Each row of a before or after table is a point. The points were changed in one or more steps. Then noise was added and the rows were shuffled. The steps act on columns, c1 being the first. Write out the steps. A step turns or swaps two columns, mirrors them in a line or flattens them onto one, adds a multiple of one to another, or multiplies or shifts one. Angles are multiples of 10 degrees, from the lower column toward the higher: turns from -170 to 170, lines from 10 to 170 but not 90. Use the fewest steps. Two steps may share a column if one is a turn and the other turns, adds or multiplies; they go together, in the order done. Otherwise the lowest column goes first.
In the rows, 128 means zero.

Before (11 x 2):
[[118 196]
 [158 137]
 [ 99 106]
 [118 104]
 [171 129]
 [140 121]
 [140 110]
 [102 103]
 [108 157]
 [145 109]
 [132 112]]
After (11 x 2):
[[136 121]
 [172 129]
 [165 138]
 [133 110]
 [166 196]
 [ 84 102]
 [121 112]
 [127 158]
 [128 111]
 [103 104]
 [ 84 108]]
Steps: add 0.7 times c2 to c1

Before:
[[137  96 128 124 176  99]
 [123 144 162 162 132  92]
 [110 118  64 137  93 150]
 [ 73  99  62 145 119 147]
 [ 79 105 129  99 131 128]
 [121 101 152 105 130 132]
 [127 126 137 120 101 100]
 [154  80 143 137 151 130]
 [111 149 159 134 135  94]
 [169 124 135 125 163 123]
 [147 112 128 143 139  86]
 [152 164 157 148 119  94]]
After, 12 rows:
[[127 163 129 135 145 114]
 [179  77  97 124 137 117]
 [ 89  80  32 145 173 136]
 [177 122 103 125 102 127]
 [134  92  99  98 183 129]
 [135 102  98 144 111 111]
 [143  85 122 106 140 131]
 [ 83 113  33 137 131 137]
 [114 184 127 148  98 115]
 [153  52 112 135 108 129]
 [108 124 107 119 121 116]
 [108 153 133 161 124 114]]
Steps: add -0.7 times c4 to c5; turn c1 and c5 by -70 degrees; multiply c2 by 1.6; shift c3 by -30; multiply c6 by 0.4

Before, 12 rows:
[[164 154 186 137 152 157 109 101 176 121 130 159]
 [136 112 140 148  91  83 105 113  78  62 135 111]
 [138  95 135 158 161  98 141 105 142  94 139 113]
 [153 140 150 135 151 152 144  76  98 102 147 120]
 [159  96 139 154 112 121 116 133 130 130 118 133]
 [108 142 100 145 153 116 103 173 121 104 130 176]
 [158 112 131 127 122 155 114  88 133 112 153  79]
 [117 120 155 116 113 121 149 145 154 101 126 158]
 [180 126  68 120 147  91  98 130 124 142 134 128]
 [183 111  90 137 127 130 106  88 137 108 181 154]
 [170 160 126 125  93 151 124 187 123 123 189 115]
 [186 163  45 164 130 122 105 114 123 130 139 108]]
After, 12 rows:
[[151 105 139 153  62 107 154 132 130 136 122 122]
 [116 109 100 147 100 130 105 173 120  98 112 141]
 [127 143 157 116  63 127 142 145 154  98 118 132]
 [149  98  68 120  94  71 120 130 124 150 132 132]
 [172 118  43 165  81  95  86 114 123 145 140 132]
 [174 118 187 138 103 135 100 100 178 138 120 137]
 [171 109 132 127  73 136 137  90 133 126 159 136]
 [180 100  91 137  76 103 134  89 137 126 153 174]
 [135 100 139 148  42  87 134 115  79  60 138 129]
 [134 128 134 157 110  96 163 107 143  95 140 133]
 [167 146 152 134 104 136 124  77  98 114 144 142]
 [174 135 124 125  45 127  96 188 124 139 170 170]]
Steps: turn c1 and c6 by -30 degrees; turn c1 and c10 by 20 degrees; turn c2 and c7 by -70 degrees; shift c5 by -50; multiply c12 by 0.4; turn c11 and c12 by 50 degrees

Before, 11 rows:
[[147 159 109 104 123  96 152 149 143 124 130 134 141  99 119 148  90 165
  157 116 127 120 104 115]
 [124 136  76  91  95 125 137 140 127 152 116 111  71 109 177 124 118 110
   68 104  79 129 133 119]
 [138 164 120 113 136 131 139 135 107 102 136 126 100 169 133 176 134 147
  118 109 124 145  90 165]
 [115 161  94 151 134 182 141 143 105 120  86 117 114 101 139 180 122 111
   71 141 131 143 100 116]
 [171 130  63 103 143 104 163  90 141 121 120 105 145 115 124 154 168 131
  156 127 112 142 116 123]
 [121  86 119  62  93 133 160  72 169 145 110 134 115 142 131 141 149 156
   83 175 128 177 102 142]
 [137 105  98 143  43 148 109 132 180 131 155 111 180 100 121 122 168  95
  131 158 184  80 167 158]
 [110 151 147 156 142 125  94 141 149 123 107 123 120  82 125 157 134  99
   95 149 122 146 127 111]
 [150 147 109  83  74  85 139 129 107  97 118 164 142 123  92 150 178 180
   73 106 107  95  99 164]
 [115 145 121 119 113  93 160 181 136 100 160 146 136 127 118 139 120 156
  133 125 160 171 144 138]
 [ 84 182 117 133 174 112 150 126 121 110 137 137 157 120 116 156 124 114
  131 152 202 172 134 145]]
After:
[[145 159 121 101 131  54 117 143 139 124 130 131 147  97 124 122  96 168
  161 117 141 144  99 111]
 [136 165 134 114 140  92 147 139 109  98 146 133 109 168 133 152 133 169
  117 114 120 134  90 169]
 [173 134 125 101 138  63 144  93 149 120 120 151 149 119 123 149 169 146
  154 126 119 160 119 123]
 [133 106 126 144  49 110  82 132 184 135 157  78 180 101 123 150 165  96
  125 158 123 112 161 156]
 [133 133 127  88  93  88 127 141 126 151 116 182  66 107 174 129 120 120
   70 104 129 137 129 124]
 [121  87 127  60  90  93 178  74 157 147 113 132 117 151 126 119 154 150
   85 177 151 164 104 145]
 [ 78 183 125 130 176  70 172 127 127 113 135  59 161 128 112 159 126 137
  132 149 107 144 134 145]
 [154 152 127  83  73  36  95 123  95 103 121 134 143 125  89 106 171 182
   78 106 156 142  96 162]
 [120 161 132 152 140 152 149 146 117 119  84 131 113  99 138 182 123 146
   73 139 102 143  99 117]
 [107 149 136 154 143  84 149 139 147 123 102 131 117  81 125 169 139 128
   93 146 133  87 125 104]
 [111 142 130 116 113  54 169 177 138 101 157  90 136 125 125 114 121 153
  129 128 142 162 139 135]]
Steps: multiply c3 by 0; shift c6 by -40; swap c7 and c22; turn c12 and c21 by 110 degrees; turn c9 and c21 by 30 degrees; turn c16 and c18 by 40 degrees
